Rows are points. A path goes straight from each point to the next, and from the last back to the first. The post is the endless flat space through its rows: a point in 2 columns, a line in 3, a plane in 4, and so on, so that a path can go around it. Count how often the path circles the post. Going back the other way cancels.
In the rows, 100 means zero.

Post (1 x 2):
95 105
Path (30 x 2):
46 146
71 103
91 90
79 100
52 133
89 141
152 114
102 131
84 122
134 112
157 69
104 73
46 114
77 100
94 62
156 61
137 126
128 90
116 104
70 160
67 122
66 128
100 123
143 86
117 84
159 98
102 140
143 93
152 95
105 139
Times around: 0

Post (5 x 6):
130 42 99 96 95 85
81 92 87 71 87 92
87 108 106 118 124 65
113 51 69 73 92 122
63 172 117 127 96 62
Path (27 x 6):
74 91 79 137 152 48
34 91 61 72 115 84
108 90 127 135 127 63
59 164 124 113 140 70
171 26 105 93 75 73
110 36 41 106 134 88
67 69 71 87 74 79
84 114 120 106 67 82
53 136 98 51 97 105
121 112 107 82 103 61
106 99 95 20 67 133
116 113 142 110 73 104
109 28 72 55 60 125
82 103 137 114 133 68
100 143 109 93 101 102
68 172 92 101 147 88
122 97 139 98 89 81
110 185 99 108 91 119
93 102 92 67 70 64
127 35 78 142 124 77
100 30 87 99 128 99
157 43 128 110 92 98
116 77 103 136 111 92
116 54 103 131 101 82
110 85 142 121 104 82
56 141 97 23 98 105
97 130 89 71 99 70
Times around: 3

Post (8 x 9):
105 99 100 99 90 111 98 119 115
91 102 113 93 112 49 93 69 67
107 89 97 92 99 78 81 125 67
122 107 107 89 123 104 88 100 116
131 94 59 143 105 109 137 117 69
99 75 88 91 103 73 77 109 84
103 101 90 106 109 107 82 135 104
117 116 79 96 111 111 102 96 109
Path (23 x 9):
154 114 62 63 136 132 88 129 98
103 104 83 79 100 108 77 87 79
147 107 106 103 136 97 88 95 89
147 103 106 115 195 89 74 105 120
118 101 84 89 116 117 108 139 123
124 61 94 110 117 119 86 140 80
111 82 106 127 90 100 109 102 88
125 79 109 76 109 59 53 96 97
103 118 80 89 81 75 121 104 103
116 71 84 90 76 88 131 87 87
129 97 103 98 146 115 74 99 96
131 107 111 101 130 132 50 135 135
113 72 81 125 78 75 126 106 81
130 117 131 78 146 82 82 104 83
120 125 63 116 109 148 102 149 103
97 73 113 81 68 90 77 101 91
109 138 93 98 96 82 113 69 85
103 76 106 64 75 77 89 121 97
82 80 113 73 93 69 67 131 68
94 115 92 127 67 140 130 113 86
135 125 97 115 98 109 106 118 87
103 95 95 104 63 92 138 89 107
94 123 104 84 124 84 85 100 121
Times around: 5

Post (13 x 14):
110 129 122 78 114 97 86 90 101 50 107 91 134 107
105 87 98 84 89 77 121 74 113 100 132 107 116 81
112 112 98 71 110 58 111 110 79 54 125 91 113 79
114 107 99 93 89 68 98 95 80 117 94 120 147 113
74 119 122 82 140 75 125 77 74 70 121 112 122 100
62 50 120 65 75 101 54 144 134 114 77 157 60 97
75 118 127 63 91 95 114 110 77 79 112 80 133 76
59 80 101 74 69 103 36 109 120 151 109 118 53 70
113 92 101 70 109 59 108 98 107 76 79 67 135 89
140 106 92 72 89 84 116 77 100 108 73 121 118 55
66 93 85 98 53 99 82 110 107 123 87 134 41 100
99 68 75 82 89 100 92 83 78 84 84 104 116 88
110 106 142 111 83 69 105 81 69 91 106 104 113 96
Path (31 x 14):
97 116 147 73 132 108 102 110 102 87 128 91 120 80
104 72 107 81 110 98 103 89 64 53 117 110 128 110
87 99 117 61 69 67 113 142 48 88 68 120 109 105
97 109 92 78 86 113 92 87 39 78 64 105 174 103
91 112 88 64 111 51 108 111 128 122 67 112 130 55
93 80 103 58 91 114 100 77 82 139 115 80 138 5
129 66 99 85 116 61 115 131 100 71 89 148 143 132
72 124 105 40 96 123 102 96 115 109 114 63 113 63
83 81 131 78 83 97 80 67 118 141 67 128 78 101
66 144 112 88 120 45 101 102 62 92 96 101 114 117
65 125 83 90 55 157 9 116 81 66 45 105 64 88
99 96 113 103 81 71 58 117 106 127 120 124 74 94
87 117 133 52 120 103 132 111 94 72 93 97 127 78
104 80 149 67 108 127 54 87 95 102 51 99 81 68
69 103 74 87 68 111 37 90 75 119 156 81 107 108
74 115 81 80 94 88 63 75 86 79 110 86 99 121
37 77 137 82 147 32 182 68 141 62 145 160 107 118
134 135 134 103 83 69 134 88 108 113 53 134 114 41
111 104 106 73 130 60 89 92 113 84 99 94 121 69
102 156 62 85 106 68 113 72 99 58 136 89 84 53
111 64 104 109 100 96 50 117 109 55 102 125 75 105
121 59 110 98 120 124 28 82 72 71 60 83 129 115
109 91 136 81 45 94 60 128 65 136 49 134 115 115
101 95 127 54 90 65 74 135 119 111 98 143 138 110
94 107 113 84 123 68 74 76 101 77 92 124 48 116
47 129 98 74 51 151 82 69 115 69 101 78 130 95
117 95 107 80 53 98 66 117 129 110 100 153 109 72
96 95 28 76 71 128 108 92 102 130 99 63 103 34
131 64 108 108 129 78 89 82 38 64 155 113 81 85
114 146 118 98 61 117 95 110 72 74 133 69 127 133
75 126 53 78 88 106 114 121 91 112 150 125 60 44
Times around: 4

Post (17 x 18):
85 131 110 87 50 123 139 89 76 61 80 104 95 91 107 82 59 71
75 103 88 50 107 96 90 95 99 134 94 87 96 69 99 102 80 91
107 80 117 54 73 83 107 114 76 70 103 86 93 93 103 90 77 76
121 174 121 73 61 137 182 101 119 60 125 98 113 84 80 73 87 84
141 130 65 169 116 85 126 98 108 90 59 91 104 14 136 107 72 146
103 159 97 73 69 88 139 90 97 85 98 110 123 136 62 77 92 77
112 104 118 86 78 108 98 106 90 145 74 78 117 103 105 104 97 73
118 95 100 111 101 64 101 94 83 111 54 90 57 35 117 73 99 80
89 113 103 90 94 86 154 98 98 91 92 98 76 70 112 132 67 115
85 68 112 116 125 105 96 108 106 87 96 108 110 129 95 89 132 90
62 129 103 74 67 78 91 127 51 85 95 104 77 100 74 102 107 142
90 141 83 124 58 91 128 79 117 108 163 95 128 129 40 103 124 86
106 85 82 119 92 108 136 74 76 110 80 93 95 83 74 81 119 112
109 110 106 101 119 108 113 94 34 107 93 108 95 117 121 87 97 104
118 107 72 97 93 94 88 121 59 94 85 129 81 100 90 119 131 100
125 89 97 133 84 105 74 104 94 153 122 158 118 132 89 91 114 122
95 94 91 101 73 97 82 93 112 128 112 83 77 148 101 79 129 97
Path (28 x 18):
150 181 76 81 101 26 124 72 79 146 77 100 67 115 143 83 120 113
76 90 95 113 115 72 93 110 80 68 93 37 112 101 134 134 142 65
132 165 36 67 40 115 167 89 76 101 95 77 81 75 91 55 95 141
147 171 91 123 72 82 76 112 36 170 94 99 97 120 91 50 110 98
82 153 132 65 101 121 87 132 41 66 89 44 124 110 111 96 68 97
76 136 105 39 84 97 127 100 89 51 138 95 69 80 79 98 83 130
92 89 99 113 88 132 122 127 113 31 65 72 49 123 125 113 133 70
171 96 90 111 104 87 135 92 100 149 102 126 101 90 71 70 111 92
131 115 90 84 120 109 163 84 77 115 90 149 43 84 90 86 96 146
50 89 97 124 37 73 92 74 108 66 121 93 64 125 80 93 104 73
100 114 124 61 96 129 139 92 75 77 93 127 109 83 133 61 93 113
77 120 110 64 101 67 129 94 86 132 61 89 195 100 70 100 94 81
48 108 82 68 98 50 136 81 78 70 58 51 119 114 109 143 101 93
136 117 113 84 44 83 160 119 43 62 137 108 98 102 85 104 88 72
137 108 50 93 133 106 103 100 81 131 111 110 60 67 98 93 91 96
108 87 94 93 62 104 168 63 144 101 120 94 58 21 58 77 92 75
105 129 142 80 83 63 63 139 61 97 99 154 131 82 47 120 128 75
113 138 107 96 72 84 129 100 68 130 75 54 118 62 132 136 77 133
126 135 60 105 98 99 136 87 119 154 116 112 98 122 82 43 121 116
118 122 36 134 66 80 133 105 87 83 114 138 43 116 67 137 128 105
125 102 147 88 145 95 92 114 104 132 96 116 88 120 86 85 119 71
118 111 77 140 68 31 89 60 98 134 144 96 120 138 81 148 92 75
122 148 69 83 101 16 109 66 99 163 100 96 116 58 85 108 88 79
37 106 53 56 66 85 110 93 25 54 114 68 43 35 113 99 84 93
72 86 75 132 70 129 100 119 140 45 109 141 110 118 83 97 96 101
131 91 110 155 20 114 150 100 111 48 74 118 81 89 83 108 79 76
142 135 79 151 133 83 94 94 52 98 93 146 83 79 145 146 93 151
78 96 101 138 73 95 95 86 60 126 50 108 130 85 93 120 114 111
Times around: 4

Post (17 x 18):
53 66 83 84 72 72 74 55 112 108 91 93 114 68 125 123 105 89
71 91 62 93 97 68 68 79 95 120 114 86 127 137 88 109 59 133
125 73 109 102 116 96 129 94 104 164 33 121 86 71 53 115 95 134
90 118 91 90 121 81 42 74 123 85 116 110 74 77 78 61 152 112
88 113 93 67 128 61 76 99 86 115 75 175 113 75 94 91 109 130
131 29 26 82 142 94 71 122 90 147 115 99 49 133 64 131 36 76
89 80 125 138 29 129 100 89 124 92 109 123 101 110 148 80 79 139
136 148 125 105 87 71 115 96 102 109 106 130 88 69 135 76 135 86
112 81 89 84 127 98 134 124 83 126 149 141 98 100 80 86 102 118
42 37 118 41 106 38 19 117 37 109 156 83 100 125 52 85 57 135
84 79 117 65 45 90 80 96 54 83 105 123 95 114 93 104 73 113
55 112 81 94 63 72 64 132 75 125 100 122 96 96 113 133 116 101
123 74 68 65 102 126 108 124 99 127 67 95 85 67 112 104 81 135
103 109 89 139 105 101 74 92 85 73 102 123 121 99 128 102 122 99
84 77 58 85 141 61 109 123 118 88 121 82 67 126 98 135 40 98
65 125 141 114 77 109 64 71 97 91 119 123 116 66 95 95 94 109
82 82 63 74 157 84 118 128 51 133 121 115 47 118 95 73 83 116
Path (32 x 18):
62 107 53 85 81 46 78 102 110 129 90 98 78 126 73 95 63 108
139 71 92 89 123 54 144 88 124 179 73 152 109 117 104 89 76 82
67 65 122 100 100 140 87 67 74 124 109 148 87 108 76 71 75 134
131 63 127 80 115 138 63 82 83 77 106 133 66 84 67 128 52 101
95 52 70 155 64 114 51 90 108 124 137 135 95 123 102 123 31 111
111 102 72 65 50 86 144 102 123 105 87 135 61 84 87 115 95 98
117 78 78 82 58 84 66 64 97 88 134 128 91 124 101 119 38 31
86 106 47 88 80 94 59 93 152 78 113 109 76 150 148 84 96 93
47 98 86 86 130 82 87 104 98 147 84 143 42 103 61 129 94 104
126 63 73 95 143 84 87 59 103 158 78 91 74 105 65 69 100 138
98 47 17 50 73 72 96 101 110 51 127 110 125 48 114 144 119 93
7 122 95 81 144 38 119 83 93 94 113 90 95 107 71 79 51 161
147 112 113 94 62 72 111 71 114 128 79 111 64 97 70 75 145 75
127 128 152 121 76 96 23 71 110 156 99 132 86 110 86 79 86 82
121 60 115 78 152 60 57 28 98 169 99 87 72 70 48 78 100 88
137 93 34 86 118 73 176 93 121 119 72 123 60 104 127 110 109 108
120 124 97 60 73 71 60 131 50 114 67 161 23 56 48 118 74 80
85 89 47 126 95 66 105 108 120 156 122 119 47 107 128 83 106 75
105 112 62 67 150 52 70 134 79 114 80 115 80 118 80 106 70 99
120 108 126 104 127 71 57 59 118 94 28 159 95 118 77 124 101 92
71 114 123 71 89 62 88 88 88 55 139 144 149 110 158 107 89 141
123 24 108 84 85 101 84 108 76 73 110 85 103 104 91 87 58 171
124 88 21 60 55 106 27 78 41 87 79 181 79 113 65 110 50 91
52 61 125 101 124 94 49 102 93 101 159 97 102 58 42 74 58 92
61 81 110 73 95 69 118 92 129 126 48 93 39 85 112 110 56 99
111 88 52 68 89 173 87 119 111 127 92 69 42 79 145 121 91 92
79 126 110 144 100 120 97 122 109 125 126 126 115 74 155 115 148 62
165 78 93 141 73 88 121 118 96 155 63 92 61 120 124 89 95 76
38 76 102 65 48 43 43 62 122 65 115 187 138 134 63 52 31 173
64 86 29 92 79 62 110 118 87 97 155 135 127 92 126 117 85 122
128 94 116 85 145 52 92 90 39 134 74 90 69 70 41 79 169 117
46 98 77 61 93 54 47 62 125 87 83 106 103 36 60 127 40 119
Times around: 4

Post (17 x 18):
98 102 128 96 100 69 117 62 110 103 120 80 96 84 147 62 129 90
78 148 105 114 135 80 83 65 114 80 169 114 103 107 113 86 113 91
69 101 140 103 96 116 100 100 82 121 132 102 63 76 106 121 60 119
64 82 115 92 122 86 111 88 120 62 63 51 82 143 102 81 54 102
69 62 98 87 109 122 102 99 101 130 94 124 122 64 107 69 76 80
52 98 102 88 108 85 118 94 108 72 130 73 113 95 95 70 87 115
124 166 77 115 94 110 82 127 89 150 88 94 136 122 55 100 114 115
60 134 119 113 81 136 109 77 105 50 119 138 123 99 137 102 90 50
89 107 96 124 113 103 91 130 80 101 82 101 118 122 145 102 105 107
120 103 89 93 96 111 99 66 84 63 108 109 125 93 98 112 96 98
120 75 79 82 102 88 138 46 63 90 86 97 75 104 109 118 80 72
102 111 93 104 96 77 94 113 76 131 95 88 97 63 39 95 102 94
137 124 104 61 98 108 97 122 67 100 85 146 68 112 131 132 94 103
63 52 144 69 124 114 105 81 65 71 113 97 94 153 124 107 124 77
116 123 133 116 96 94 114 107 49 103 121 108 62 74 66 61 87 100
140 89 80 139 101 83 121 92 113 95 95 108 97 107 98 56 125 58
141 155 98 115 118 96 95 129 93 118 88 111 67 70 102 82 164 128
Path (30 x 18):
62 89 131 84 86 128 112 120 81 47 113 118 73 83 78 100 87 52
142 109 123 115 154 128 83 70 44 96 99 135 94 114 174 81 63 68
91 129 120 95 106 70 110 81 43 97 142 97 70 92 89 120 64 96
94 147 131 106 96 113 94 112 99 47 51 115 94 84 122 118 91 107
70 96 61 123 126 113 100 101 122 51 79 167 95 132 169 141 100 70
98 83 124 116 84 87 111 88 67 103 90 73 84 88 92 84 88 91
111 78 74 79 144 97 148 102 89 67 123 106 41 44 97 15 152 73
99 128 109 96 130 81 108 133 48 94 115 129 73 75 159 102 91 102
126 141 69 86 166 33 85 85 138 101 61 116 8 102 49 117 47 86
80 57 164 76 75 159 131 72 154 116 47 89 101 37 73 53 86 89
84 140 80 138 104 64 110 59 58 59 143 121 107 112 81 99 51 111
111 120 119 54 113 93 85 105 98 94 66 104 79 92 148 85 159 123
113 109 79 135 87 105 99 72 73 111 139 120 124 98 125 99 88 62
104 141 119 72 76 144 108 96 101 127 151 119 116 69 76 93 128 78
98 116 115 105 87 135 146 75 100 70 100 110 76 117 139 126 105 73
141 98 122 144 139 123 101 116 67 99 45 106 45 127 64 107 114 139
103 138 107 147 120 63 91 84 87 111 121 75 79 103 101 89 157 102
101 130 98 105 103 81 91 105 90 80 42 99 54 134 140 114 100 98
105 43 98 85 116 114 113 58 96 90 96 66 127 98 95 41 136 116
90 127 117 53 102 96 105 80 89 96 92 72 90 136 149 109 55 95
79 81 151 84 94 88 99 91 79 62 94 38 107 96 138 139 86 140
128 66 135 119 68 129 131 61 121 88 141 104 124 92 89 124 154 105
109 143 89 67 64 103 113 71 59 90 114 152 147 52 71 80 139 79
78 65 138 97 61 125 118 113 90 130 93 101 87 110 105 93 103 118
61 106 60 115 115 108 98 104 93 100 57 109 86 70 87 96 45 66
85 83 93 97 119 136 106 104 119 87 124 113 87 172 84 121 90 57
108 148 73 104 106 64 113 117 136 121 108 61 136 141 58 92 155 75
85 146 95 119 108 108 121 79 74 48 147 107 123 107 23 77 98 123
71 122 111 44 114 78 130 18 96 64 81 93 97 116 68 67 93 94
117 142 41 81 103 46 139 31 166 111 98 99 102 153 114 60 126 5
Times around: 5
